Rows are points. Examples show where two turns around zero, p and q, send a point. Write where each new point lands after one turn and then the other. Backwards means that the second turn is done in reverse. Each puzzle has new turns, and all numbers are rounded.

Turn p:
[-2.2  0.2 -3.3] => [-1.3 -0.9 -3.7]
[-0.4  1.5 -0.4] => [ 0.1  1.2 -1.0]
[ 4.8 -1.4  1.3] => [ 3.9 -1.3  3.1]
[-2.3 -0.3  2.4] => [-2.8  1.0  1.5]
Turn q:
[ 1.9 -0.1 -3.5] => [ 1.7  0.9 -3.5]
[ 1.6 -2.7  2.2] => [ 2.7 -1.6  2.2]
[-1.7 -2.2  1.3] => [-0.4 -2.8  1.3]
[-0.8  2.4 -2.8] => [-1.8  1.8 -2.8]
[-0.9  2.7  2.7] => [-2.1  1.9  2.7]
Where do these land?
q, then p backwards: [0.2 1.0 3.1] => [ 0.5 -0.3  3.2]
p, then q: [-2.0 -1.9  1.5] => [-1.9 -2.1  1.4]
q, then p: [ 1.3  3.8 -2.9] => [ 0.9  2.6 -4.1]
q, then p: [ 0.4 -2.9 -1.7] => [ 1.5 -3.0 -0.2]

Turn p:
[-1.0  1.8  3.1 -0.5 -0.9 -1.4] => [-1.7  1.3  3.1 -1.0  0.4 -1.3]
[ 1.4 -0.5 -1.6  0.7  2.9 -3.6] => [ 2.0 -1.6 -1.6 -0.6  3.2 -2.6]
[-0.9 -1.9  3.7  0.6 -2.9  1.5] => [-1.3 -1.0  4.1  1.7 -2.3  1.3]
[-2.7  3.7 -0.5  1.8  0.9  3.4] => [-3.6  3.7 -1.9  1.9  0.7  1.6]
[ 2.2 -1.8 -1.2  0.3 -4.1 -0.8] => [ 2.5 -1.1  0.4  0.7 -4.1 -1.6]
[-1.5  0.5 -2.6 -0.7  2.3 -3.2] => [-0.8 -1.3 -2.8 -2.1  2.2 -2.4]
[ 2.5 -1.9 -0.9 -2.1  1.8  4.0] => [ 2.9 -0.2 -1.1 -0.5  0.0  4.9]
Turn q:
[-3.3 -0.1 -0.8  1.8  1.6 -1.5] => [-3.5  0.5 -0.9  1.6  0.1 -1.9]
[ 1.8  2.5  3.0  1.4  4.9 -0.7] => [ 1.5  2.4  2.2  1.8  4.5 -2.9]
[-0.6 -1.4 -4.1 -2.2 -1.4  1.5] => [-0.8 -2.0 -3.6 -1.9 -0.7  2.6]
[ 2.5 -2.7 -1.1 -1.8 -3.5 -0.5] => [ 2.9 -2.5 -1.2 -1.6 -3.3  1.0]
[ 1.3 -1.4  3.9 -1.5 -0.6  1.3] => [ 1.8 -1.8  3.8 -1.4  0.2  0.1]
[-1.3  1.0 -1.5 -2.9 -1.5 -0.9] => [-0.9  0.8 -1.6 -3.3 -1.3  0.3]
[-0.5  2.0  0.7  5.2  0.4  0.7] => [-1.0  2.5  1.3  4.8  0.3  0.8]
Where do these land?
p, then q: [-1.6 -5.9  0.9  1.7 -0.3  3.7] => [-1.2 -4.7  2.1  3.9 -0.9  3.3]
q, then p backwards: [-1.7  1.2 -0.2  2.9  1.7  0.2] => [-1.5  1.6  0.9  3.0  0.5  0.9]
q, then p: [-0.1 -0.8  1.3  2.9  0.1 -1.7] => [-0.3 -0.2  1.3  2.2  0.0 -2.7]
q, then p: [ 2.3  2.8  0.4 -2.6 -1.4  0.7] => [ 2.0  3.1  0.4 -2.3 -0.2  1.9]
q, then p: [-2.7  0.7 -1.2  2.7 -1.2 -1.8] => [-3.0  0.8 -0.9  1.4 -1.7 -2.3]
q, then p: [ 2.1 -0.1 -2.5 -0.6  0.6 -0.4] => [ 2.2  0.1 -2.6 -0.1 -0.1  0.0]
p, then q: [ 1.5  2.1  1.3 -6.9  0.5 -0.7] => [ 1.9  0.5  1.2 -6.8  2.1  0.8]

Turn p:
[ 2.8 -1.0  2.6  1.0 -1.2 -3.2  1.9 -0.6 -2.3] => [ 3.4  0.4  1.4  0.7 -1.4 -3.4  1.4 -1.2 -2.4]
[ 2.4  1.5 -1.0  3.4  0.6  1.3  2.6 -1.7 -1.5] => [ 1.7  0.0 -0.5  2.1  0.3  2.0  3.9 -2.5 -1.0]
[-2.4  1.9  0.8  0.6  3.0 -1.9 -5.0 -2.8  0.6] => [-1.3  3.6 -0.9 -1.4  4.5 -0.5 -3.4 -2.6  0.5]
[-1.5  1.4 -2.8  1.0  1.2 -1.8  2.1  2.3 -2.1] => [-0.9 -0.6 -3.6  1.3  1.4 -1.7  2.8  1.6 -0.6]
[ 1.0  1.5  2.1 -1.8  1.5  2.7 -0.7  0.9  2.5] => [ 0.8  1.5  1.9 -2.4  0.5  3.0 -0.3  2.0  1.5]
[ 2.8 -2.9  3.7 -2.9  0.3  1.9  2.2  0.6 -1.8] => [ 2.6 -2.5  4.6 -1.8 -1.0  0.2  0.7  2.0 -2.8]
[ 2.0 -0.9 -3.5 -1.6  0.5  3.9 -1.0  2.6  1.9] => [ 0.9 -3.3 -1.6 -0.4 -0.6  4.3 -1.1  2.5  2.4]
[ 1.9 -1.1 -2.1 -0.2 -1.7  2.3  1.3  1.7  4.3] => [ 0.7 -2.1  0.0  0.2 -3.2  2.4  0.5  1.1  4.3]
[-3.6  0.0 -1.6 -2.2  1.2 -2.2  0.5 -1.8 -1.3] => [-3.5 -0.8 -1.6 -2.3  1.5 -2.5  0.2 -0.9 -1.2]
[-3.6 -3.3  1.6  3.3 -2.1 -2.0  0.2  2.3 -0.1] => [-2.0  0.0  1.9  4.7 -0.4 -4.3 -1.0  1.1  1.0]
[-1.9  3.0  0.2 -0.6 -3.2 -0.9 -4.1 -3.4 -0.2] => [-2.5  4.0 -1.7 -0.8 -1.5  0.5 -3.6 -2.9 -1.6]
Turn q:
[ 0.3  1.3  1.9 -3.4 -0.1 -3.2  0.1  1.3  0.9] => [ 0.5  1.4  0.8 -3.2 -2.7 -2.5  0.3  1.2  1.3]
[-2.3  2.3  2.0 -1.7 -0.5 -3.0 -1.5 -2.4 -2.0] => [-2.0  2.1  1.8 -0.9 -1.7 -4.1 -0.9 -1.8 -1.8]
[-0.5 -3.3  0.4  3.2  2.9  2.6  0.0 -1.3  0.9] => [ 0.5 -3.3  2.0  2.5  3.7  1.4  0.9 -1.0  0.9]
[ 4.2  0.8 -1.9 -2.1  1.3 -0.6  4.3  1.8  2.2] => [ 4.8  2.0 -2.5 -2.5 -0.1  1.7  2.3  1.1  2.4]
[ 2.4  3.5  0.6  2.0 -3.0  2.7  0.9 -0.7 -0.8] => [ 1.3  2.7  0.3  1.4 -1.6  4.1 -2.0 -0.7 -2.4]
[ 0.2  1.1 -3.5  1.6  0.6 -0.6  0.5 -1.7  2.5] => [ 0.4  1.4 -2.4  2.3  0.6  0.4  0.4 -2.2  2.7]
[-3.1 -0.9  0.3  1.6  1.1 -3.0 -1.5  2.4  0.5] => [-2.5 -0.6  0.8  2.0 -0.1 -3.0  1.0  2.7  1.8]
[ 4.5  0.4  0.8 -1.5 -0.7  0.7 -1.8 -0.5 -2.3] => [ 3.5 -1.0 -0.5 -1.3 -1.4 -0.1 -3.0 -0.2 -2.7]
[-4.0  3.4 -1.3  2.9  1.2  0.5 -1.7 -0.7 -2.5] => [-3.3  3.1  0.4  3.5  2.8 -1.5 -2.0 -0.1 -1.5]
[ 1.9 -4.0 -1.8  2.0 -0.8  2.2  2.9  0.9 -0.6] => [ 1.6 -2.9 -2.0  1.1  1.3  3.6  3.1  0.8 -1.3]
[-3.6 -4.6  2.5 -4.7 -1.9  1.8 -2.1  1.1  1.0] => [-4.7 -5.0  1.4 -5.0 -0.7  0.1 -0.2  0.4  0.5]
Where do these land?
p, then q: [ 2.0  2.5 -1.9  1.6 -1.7 -2.5 -0.9 -0.9  0.9] => [ 0.9  1.9 -3.3  1.4 -1.2  0.8 -0.9 -2.8  0.4]
q, then p: [-1.1 -6.3  0.9  0.0  1.0 -1.6  1.3 -5.0  0.3] => [-0.4 -3.7  4.1 -1.0 -0.2 -3.7  2.8 -4.3 -0.5]
p, then q backwards: [ -5.3   1.3   0.4  -3.5 -11.1  -0.1  -0.1   0.4   0.6] => [-3.5  3.8  1.9 -0.9 -9.6 -4.3 -4.4  1.9 -0.4]
p, then q: [ 2.3 -0.2 -2.2 -1.6  2.8  1.3  0.9 -0.5  1.3] => [ 1.6 -2.2 -1.0 -2.9  1.6  1.6  0.7 -0.9  1.3]
p, then q backwards: [ 1.0 -2.5  0.3  0.0  1.0  3.8 -1.7  0.6  0.2] => [ 1.1 -1.0  1.8  1.8  0.5  3.7 -1.3  0.9  1.0]
p, then q: [1.4 1.1 1.4 1.9 1.5 1.4 0.7 2.3 0.6] => [2.4 1.2 1.1 0.4 0.6 2.3 0.0 1.9 1.0]
q, then p backwards: [ 1.3  2.3  1.2  1.1  0.8 -1.2  1.6 -0.6 -3.8] => [ 1.2  1.5  3.5  0.9 -0.4 -1.3 -0.1  0.3 -3.2]
p, then q: [-1.3  2.3  1.6 -0.2  2.1  1.9 -1.8  0.4  0.5] => [-0.2  1.8  1.4 -1.1  2.5  0.3 -2.3  1.2  1.0]
p, then q: [ 0.7 -1.5  1.5 -0.5  2.0 -1.6  1.3  0.1  1.3] => [ 2.0 -0.3  1.3 -1.6 -1.3 -1.3  1.3  0.2  1.5]
q, then p: [-0.5  2.2 -4.7  2.1  0.7  0.0  0.6  1.8  0.9] => [-0.5  0.7 -3.6  1.5  1.7  2.1  1.7  0.1  3.2]
q, then p backwards: [-0.4 -1.3  1.5 -1.0  0.8 -1.5 -1.9  1.5 -2.9] => [-1.0 -2.1  1.1 -2.3 -0.1 -1.7  0.7  1.6 -2.1]
